Each point is reached from the start by the listed moves, each made once or not at all, plus a little noise. Is the number of moves made odd or even? Then give how often each move was made.

Moves:
(1): [36 -4 -1  9]
(2): [ 4 61  8 10]
Start: [ -2  29 -39  17]
Points:
[  2  89 -32  26] -> odd (0, 1)
[ 35  25 -41  26] -> odd (1, 0)

Moves:
(1): [ 52 -12  12   7  -3 -12  -2]
(2): [14 54  1 -7  9  3  5]
(3): [  0  -5  89   8   1  11 -12]
(4): [-4  8  2 68  1 -6  7]
Start: [-51  14  -8 -18  19  16   4]
Points:
[ 7 63  4 51 25  8 16] -> odd (1, 1, 0, 1)
[-54   6  76  -3  20  30  -6] -> odd (0, 0, 1, 0)
[-53  15  82  57  15  16  -6] -> even (0, 0, 1, 1)
[ 10  52 102  53  35   5  -2] -> even (1, 1, 1, 1)
[ 20  56   1 -18  23  13   1] -> even (1, 1, 0, 0)

Moves:
(1): [40  0 10  7  6  0 -7 10]
(2): [-10  58   1  -2   7   1   7  13]
(3): [-14  -7  54   3   7  -2   0   4]
(4): [ -2  -2 -12  60   6  -3  10   0]
(5): [ -3  -4  -9  -9  53   2 -16  -3]
(6): [ 6 -2  4  4  4 53  6  3]
(7): [  9  -6  -7 -15  21 -13  58   1]
(8): [ -9 -13  -6  -2  -3   2   2  42]
Start: [-18  31 -25 -16  12 -11 -33   2]
Points:
[-18  15  13  35  51  25  41  12] -> even (0, 0, 1, 1, 0, 1, 1, 0)
[  3  75 -31 -24  76  -9 -46  66] -> even (1, 1, 0, 0, 1, 0, 0, 1)
[ 18   9  17  32 107  26  19  20] -> even (1, 0, 1, 1, 1, 1, 1, 0)
[ -7  61  32 -14  89  46 -42  73] -> even (1, 1, 1, 0, 1, 1, 0, 1)
[ -5  59   5  28 110 -28  22  67] -> odd (1, 1, 1, 1, 1, 0, 1, 1)
[-35  62   7  32  54  29  51  60] -> even (0, 1, 1, 1, 0, 1, 1, 1)

Moves:
(1): [ 44  -5  -7  20 -12   0  23 -14  12  11  -7 -11   1  -6]
(2): [ -6  48   2  -4  -6  -4  11   3  12   6  -4  15 -12  -6]
(3): [ -5  -5  59  -7   9  -2   0 -13  -3  11   1  -8   4   9]
(4): [ -9  -3 -10  63   8   6  -7   7   8   2  -6  16  11   1]
(5): [  8   4 -10  -4  44  -8 -18 -24  -2  12   8  -9  -5   3]
(6): [17  2 -1  0  8 42 -6 -8 10 -9  6 11  6 11]
(7): [-9 -1 -4 -3 17  3 43 -4 -5  5  1  7 -2  1]
(8): [21 18  6 -7 13  4  3 54  0 21 24  7 24 12]
(9): [ -4 -19  -7 -10  -1 -10  11  -7  57  10  20   4   0  -9]
(10): [-24   9 -15   5 -21  18  -5 -14  -9  53  32  -8   0  -3]
(11): [  8  15   9  15  10  -1  -1 -17 -29 -26  54  12  -8  -2]
Start: [ 24 -17  11   4 -13 -11 -22  13  11   7   7 -23 -26  18]
Points:
[ 90  23  57  13  40   7  -3 -65  70  22  85 -11 -41  20] -> odd (1, 1, 1, 0, 1, 1, 0, 0, 1, 0, 1)
[ 15  20  47  65  67   8  -7   1 -30  87 121  -6  -1  36] -> odd (0, 0, 1, 1, 1, 0, 1, 1, 0, 1, 1)
[ 92  22  63  -5  -4  17  21  29 100  56  48  -6  -4  29] -> even (1, 1, 1, 0, 0, 1, 0, 1, 1, 0, 0)
[  6 -41  41  41  64 -22   7 -28  65  50  32 -15 -18  22] -> odd (0, 0, 1, 1, 1, 0, 1, 0, 1, 0, 0)

Moves:
(1): [ 28  -2  -9  26  15 -27 -10   1  28  -2  14 -10  19 -18 -16  -6]
(2): [ -2  36   3  26  -7  12 -21   2   6   4   0   9 -11  -7 -10  21]
(3): [-17 -13  36   8   1 -20   1  13  16  -7 -24  13 -10   0   4   1]
(4): [-19  -8  11  31 -21  22  -7   0  -6  -9  12 -11  14  16   6  24]
(5): [ -5  -4   4  22  16 -12  -2 -13 -21 -17 -15  20 -16  44 -22 -42]
(6): [ 2 13 12 -2 -2 28 -4  1 20  3  8  1 -1 26  9 -4]
(7): [ 46  33 -27  -7  -9  13  51  13   1 -12 -44 -19 -27   4 -21  18]
(8): [-10 -15  -9  -4  25  30 -12  56  21  16   0  34   4   0  22   0]
(9): [-38  -7 -12   6  23 -37   2 -35  41 -39  33  20 -17   6   5  27]
(10): [-14  -7  24  20  38 -17  12 -22 -13  44   6   6  -1  14 -26  33]
(11): [ 6 10  4 -6  8  3 13  9 -1 -3 42  3  1 -8  0  4]
(12): [ 47 -19  20 -21 -10   9 -10   5   8  -2   8  49 -34   4 -14  16]
(13): [ -3  -7  -2 -21  50  19   0  -8 -29 -11 -11  18  27 -14  16   9]
(14): [  2  16  -8  -3  -3 -13  14  16 -15   6   5   1  22  48  10 -10]
Start: [ -4  10 -24  -4 -23  32  -7 -16   2  -3 -16 -17  24  27 -28  -8]
Points:
[101  20 -27   0  11  71  30   4   1 -42   5  13  23  12 -56  59] -> even (1, 0, 0, 1, 0, 0, 1, 0, 0, 0, 1, 1, 1, 0)
[ 20  15  40  72   9  71   6  39  10  14 -73  86 -56 103 -87  62] -> even (0, 1, 1, 1, 1, 0, 1, 1, 0, 1, 0, 1, 0, 0)
[ 15 -34  53  57  64  -6  -7 -25 -30  -2 -21  69  48 121 -69  20] -> even (1, 0, 1, 1, 1, 0, 0, 0, 0, 1, 0, 1, 1, 1)
[ -2  68  41  47  35  92  37  -8  -5   6 -27   2  17  54 -52  97] -> even (0, 1, 1, 1, 0, 1, 1, 0, 0, 1, 1, 0, 1, 0)

Moves:
(1): [ 13   6   9  -9  -1  -1 -21 -16  -7   7 -11  -2  11   5  -5  -9  12   5
  -5  17  -3 -31 -11]
(2): [  1   3  -1  -9 -11 -12  -7  -5  18   8 -10  12   1   6   5 -10  11  -6
   7   4  -2   4  -1]
(3): [ -6 -21  23 -14  14  -9  -3  -8  -4   0  23 -10  -7   7   9   0   7  -7
 -11   1 -17  -5  -9]
(4): [-12  -1  21  19 -12  -7   3   7  -4  16   5  -4  10  -9  -9  10  10  -4
  -4  -4   0  17   3]
(5): [  0   4  -1  -4  -3  -8 -13   7  -3   2  -8   7   6  11   0  -4   0   4
  -6  -1   0   7  -2]
(6): [  4  -2  10  -2   1   2 -12 -14   8  -2  -4   3  -4  17   5 -17  10  -2
   6   2  25 -14  -6]
(7): [  3  -4   1   2   5 -13  17  -2   4 -16  -7  -5   1  -1  -4   4 -11  -4
  -8 -11  -3   2  -9]
(8): [  6   7  16  -5  19  20 -12   4   8 -16   3 -20  -5  -8  -2  11 -26  -1
   1  -1   8 -21  -3]
(9): [ 20  -7 -29 -20  12  -3  -9 -20  14   4 -24  -9 -14  20  -3   1 -31  -9
 -19  -2   1   4   9]
(10): [  1  -9   5  -6  -8   5   4  -7  -4  -8   7  13  -6   4  -5  -1 -18 -12
  -4 -18   1  -9 -23]
(11): [-10  13 -10   2  24   8 -14  -1  -3  -3  12   7  -8  -4  -1   1  12  -9
   8  -3  -5 -12   0]
(12): [ 11   2  -7   9   3   6   1   8   0   0  10  20  -8  -4  16   1  -5 -14
  10 -24  -4  -3  10]
(13): [ -8 -13  12  -9   6  -3  11 -16   2  -3  34   8  37  11 -12   6   8 -18
  -4 -13  -3   9  -8]
(14): [-10   8   4   5  13   4   5   9   3   8  10 -12  -3   2  -9  -2  -2  15
 -13  -9  -6  -9  -7]
(15): [  7  24   6  -9   2   9  -5   7   8  13  -3   8  -6  12  19  10  12 -13
 -11   1  17 -11 -10]
(16): [ 21 -15  20 -15   7   2 -11 -11   5  -2   6  11   1  33 -26   3  10 -10
  -8   1  -2   1 -26]
(17): [ -6 -18  14  -3   3  12   0   6   9  -6   5   6   8 -16  -6 -11   5  -4
 -19  -1   4   5 -12]
(18): [ -7 -12 -14  15   7   4  -9  15  11   7  -1 -24  15   7  -9   7 -15  -4
   3  36  -3   9 -11]
(19): [ 12  -9  -9 -13 -16 -16   0   9  -4   1   3  -9  -2  -4  10  11  16 -10
   7  -8   6  -1 -16]
(20): [ -2  10   8  -4  -4  -1   0   6 -13  11   8 -22   0   6  -5  -3  28 -14
  -3   5 -16  -7   2]
Start: [  9 -22 -20  10   9  17 -20  -7 -12   2   2   5   0   6  15   4  14  -1
  -8   5  17  -2   2]
Points:
[ 17 -83  22 -37  19 -12 -55 -38  11  36  43 -12  43 102 -39  15  23 -81
 -55  15 -23  29 -65] -> even (0, 1, 1, 1, 1, 0, 0, 0, 1, 1, 0, 0, 1, 0, 0, 1, 0, 1, 0, 1)
[  10  -50   65  -46   86   56  -88  -29   32    9   77    3   41   66
  -24    9   30  -65  -65   21    6  -74 -121] -> even (1, 1, 1, 0, 0, 0, 0, 1, 0, 1, 1, 0, 1, 1, 1, 1, 1, 1, 0, 0)
[ 43  -9  22 -24  73  36 -39 -12  18 -16  69  16   4  61  13  35  38 -66
 -18 -61  49 -58 -76] -> even (0, 0, 0, 0, 0, 1, 1, 1, 0, 0, 1, 1, 1, 1, 1, 1, 0, 0, 1, 0)
